Each row of a before or after table is a point. The points were changed in one or more steps. Then noise was added and the rows were shuffled. The steps act on columns, c1 being the first. Write out the steps. A step turns or swaps two columns, mirrors them in a line or flattens them onto one, adds a multiple of one to another, or multiplies or shifts one. Angles are multiples of 10 degrees, from the lower column toward the higher: turns from -170 to 170, lines from 10 to 170 but not 90. Use the fewest steps. Two steps may share a column if one is a turn and the other turns, adds or multiplies; they go together, in the order done. Otherwise the lowest column goes first.

Before (8 x 3)
[[-0.76  0.00 -0.35]
 [-0.54 -0.73  0.23]
 [ 1.25 -0.45 -0.14]
 [-0.60  0.05 -0.05]
 [-0.73 -0.27  0.06]
 [-0.23  0.09  0.17]
 [-0.30 -0.16  0.04]
 [-0.22  0.03 -0.32]]
After (8 x 3)
[[ 0.25 -0.20 -0.54]
 [ 0.40 -0.58 -0.61]
 [ 0.23 -0.26 -0.07]
 [ 0.24 -0.45 -0.21]
 [ 0.04 -0.34 -0.82]
 [-0.18 -0.22 -0.34]
 [ 0.44 -1.00 -0.37]
 [-0.77 -0.73  1.03]]
Steps: mirror c1 and c3 in the line at 60 degrees; shift c2 by -0.30

Before (11 x 8)
[[ 0.28 -0.32  0.87 -0.04  0.94 -0.03  0.71  0.52]
 [-0.07  0.50  0.39  0.54 -0.09 -0.46 -0.69  0.34]
 [ 0.40 -0.14  0.46 -0.33  0.74  0.01  0.50 -0.13]
 [-0.12  0.75  0.33  0.30 -0.19  0.45 -0.77  0.43]
 [-0.54  0.05  0.02 -0.01 -0.32 -0.07  0.09  0.37]
 [ 0.30  0.64  0.58  0.67 -0.61  0.08 -0.37  0.55]
 [ 0.24  0.22  0.56 -0.15  0.21 -0.26  0.35 -0.04]
 [-0.03 -0.51 -0.69  0.20 -0.09 -0.01 -0.20  0.19]
 [ 0.11 -0.14  0.89 -0.30  1.00 -0.22  0.42  0.24]
 [-0.36 -0.19  0.16  0.58  0.03  0.16  0.01 -0.23]
 [ 0.04  0.24  0.82  0.30 -0.82  0.08 -1.09  0.38]]
After (11 x 8)
[[-0.34 -0.12 -0.11  0.62  0.04  0.15  0.18  0.23]
 [ 0.20  0.14 -0.69  0.64 -0.61  0.12 -0.72 -0.40]
 [-0.08 -0.21 -0.47  0.53 -0.11 -0.43 -0.70 -0.29]
 [ 0.32  0.33 -0.98 -0.08  0.91 -0.07  0.66 -0.37]
 [ 0.07 -0.69 -0.86  0.22 -0.77  0.13 -0.91 -0.29]
 [-0.51  0.14 -0.04  0.00 -0.28 -0.05  0.07 -0.33]
 [ 0.41  0.27 -0.47 -0.37  0.74  0.01  0.43  0.23]
 [ 0.04  0.23 -0.93 -0.37  0.97 -0.21  0.41 -0.12]
 [-0.08 -0.55  0.63  0.21 -0.07 -0.02  0.23 -0.27]
 [ 0.23  0.38 -0.58 -0.13  0.18 -0.24  0.13  0.15]
 [-0.11 -0.15 -0.40  0.32 -0.20  0.49 -1.08 -0.41]]
Steps: turn c2 and c7 by -50 degrees; turn c3 and c8 by 170 degrees

Before (8 x 12)
[[ 0.02  0.61  0.67  0.86 -0.31 -0.03  0.45  0.53  0.28  0.28 -0.23  0.50]
 [ 0.02 -0.02  0.29  0.53 -0.49  0.34 -0.51 -0.46 -0.15 -0.01  0.51 -0.01]
 [ 0.72  0.01  0.76  0.58  0.24  0.07  0.60  0.58  0.18 -0.31 -0.61  0.78]
 [-0.85 -0.08 -0.36 -1.05 -0.06  0.25  0.17  0.06  0.36  0.10  0.38  0.22]
 [ 0.33  0.33  0.93  0.27  0.25  0.33  0.76  0.47  0.14  0.64 -0.89  0.60]
 [-0.05 -0.14  0.15  0.00 -0.84  0.20  0.22 -0.06 -0.42 -0.09  0.47 -0.17]
 [-0.44 -0.07 -0.48 -0.11  0.23 -0.08  0.31 -0.27 -0.30 -0.13  0.17 -0.07]
 [-0.30 -0.76  0.37  0.47 -0.47 -0.11 -0.05 -0.22 -0.07 -0.08  0.37 -0.28]]
After (8 x 12)
[[-0.42 -0.73  0.53 -0.30  0.15 -0.13  0.22  0.51  0.36 -0.08 -0.04 -0.30]
 [-0.17 -0.06  0.52 -0.33 -0.03  0.34  0.61  0.67  0.42  0.00  0.29  0.02]
 [-0.20 -0.16  0.28  0.25  0.52  0.22  0.35  0.67  0.34 -0.08 -0.38 -0.17]
 [ 0.59  0.31  1.00 -0.29  0.23  0.28 -0.91 -0.49  0.09  0.68 -0.48  0.55]
 [ 0.11  0.57  0.84 -0.87  0.63 -0.10 -0.34 -0.09  0.34  0.27 -0.38  0.50]
 [-0.99 -0.02 -0.84  0.54  0.11  0.23 -0.01  0.05 -0.94  0.11 -0.18  0.21]
 [-0.48 -0.11 -0.39  0.24 -0.35 -0.11 -0.07  0.00  0.14 -0.15 -0.31 -0.08]
 [ 0.91  0.00  0.85 -0.57  0.28  0.09 -0.53 -0.54  0.22 -0.28 -0.44  0.73]]
Steps: turn c1 and c11 by 20 degrees; turn c7 and c11 by -110 degrees; turn c4 and c9 by 140 degrees; add 0.5 times c9 to c3; turn c5 and c8 by -130 degrees

Before (10 x 20)
[[ 0.10  0.50 -0.41  1.03  0.40 -0.87 -0.96 -0.41  0.09  0.14  0.32 -0.09
  -0.12 -0.16 -0.43 -0.14  0.70 -0.52 -0.23  0.66]
 [ 0.18  0.19  0.02 -0.03 -0.54 -0.25 -0.16 -0.31  0.32 -0.42 -0.15 -0.15
  -0.26 -0.43 -0.39 -0.43 -0.06  0.44  0.14 -0.90]
 [-0.08 -0.76 -0.17 -0.35 -0.06 -0.34  0.21 -0.47 -0.29 -0.64  0.63 -0.18
   0.09 -0.04  0.10 -0.09  0.32 -0.05  0.46  0.10]
 [ 0.39  0.40 -0.24  0.40 -0.76 -0.57  0.46  0.19  0.61  0.10  0.18 -0.02
   0.47  0.51  0.29 -0.40 -0.05  0.43  0.27 -0.18]
 [-0.34  0.40  0.28  1.00  0.53  0.06  0.09 -0.50  0.40 -0.49  0.76 -0.03
  -0.20  0.07  0.13 -0.17 -0.41  0.92 -0.05 -0.05]
 [ 0.56  0.37 -0.33  0.72  0.20 -0.27 -0.56 -0.71  0.38 -0.56 -0.19  1.11
  -0.33 -0.75  0.37 -0.07 -0.73 -0.36 -0.37  0.35]
 [ 0.03 -0.09 -0.03  0.75 -0.20  0.52 -0.35 -0.50 -0.19 -0.72 -0.43  0.13
  -0.10  0.21 -0.58 -0.23 -0.36 -0.05 -0.04  0.53]
 [-0.09  0.11 -0.70  0.38 -0.08 -0.94  0.49 -0.05  0.77  0.39 -0.22 -0.03
   0.01  0.66 -0.45 -0.03  0.13 -0.16  0.18 -0.05]
 [ 0.62 -0.21 -0.14  0.32 -0.13  0.00  0.35  0.82 -0.15  0.30 -0.28  0.88
  -0.31 -0.39  0.05 -0.10  0.34 -0.26 -0.49 -1.19]
 [ 0.11  0.00 -0.83  0.67  0.54 -0.54  0.77 -0.34 -0.45  0.56 -0.52 -0.08
   0.82  0.00  0.18 -0.27  0.34  0.25  0.22  0.47]]
After (10 x 20)
[[-0.03 -0.04 -0.04  0.75 -0.16  0.49 -0.36 -0.38 -0.20 -0.73 -0.05  0.05
  -0.11  0.15 -0.59 -0.21 -0.10 -0.07 -0.53  0.57]
 [ 0.44  0.42 -0.28  0.36 -0.71 -0.61  0.45  0.10  0.57  0.14  0.32  0.03
   0.45  0.52  0.26 -0.38 -0.05  0.44  0.24 -0.18]
 [ 0.14  0.17  0.04 -0.05 -0.55 -0.27 -0.18 -0.29  0.34 -0.46  0.16 -0.14
  -0.17 -0.41 -0.43 -0.40 -0.07  0.39 -0.15 -0.87]
 [ 0.17 -0.01 -0.81  0.69  0.57 -0.54  0.73 -0.36 -0.44  0.49  0.21 -0.10
   0.83  0.03  0.22 -0.24  0.16  0.24 -0.52  0.49]
 [ 0.15  0.45 -0.46  1.06  0.41 -0.94 -0.95 -0.37  0.07  0.14 -0.24 -0.05
  -0.17 -0.18 -0.47 -0.18  0.22 -0.54  0.35  0.68]
 [ 0.55  0.40 -0.31  0.70  0.23 -0.25 -0.58 -0.66  0.35 -0.61 -0.37  1.14
  -0.38 -0.68  0.35 -0.09 -0.30 -0.33 -0.19  0.39]
 [-0.10  0.13 -0.71  0.43 -0.04 -0.95  0.47 -0.08  0.79  0.42  0.23  0.03
   0.05  0.64 -0.42  0.02  0.09 -0.23 -0.21 -0.07]
 [-0.38  0.33  0.32  1.07  0.49  0.08  0.11 -0.44  0.35 -0.52 -0.11 -0.02
  -0.19  0.08  0.17 -0.17 -0.18  0.92  0.76 -0.05]
 [-0.08 -0.77 -0.20 -0.37 -0.04 -0.34  0.23 -0.47 -0.36 -0.59  0.46 -0.16
   0.12 -0.08  0.19 -0.09  0.18 -0.04  0.62  0.10]
 [ 0.62 -0.24 -0.14  0.30 -0.12  0.01  0.33  0.84 -0.12  0.26 -0.48  0.84
  -0.22 -0.39 -0.02 -0.15  0.08 -0.28 -0.27 -1.23]]
Steps: swap c11 and c19; multiply c17 by 0.4
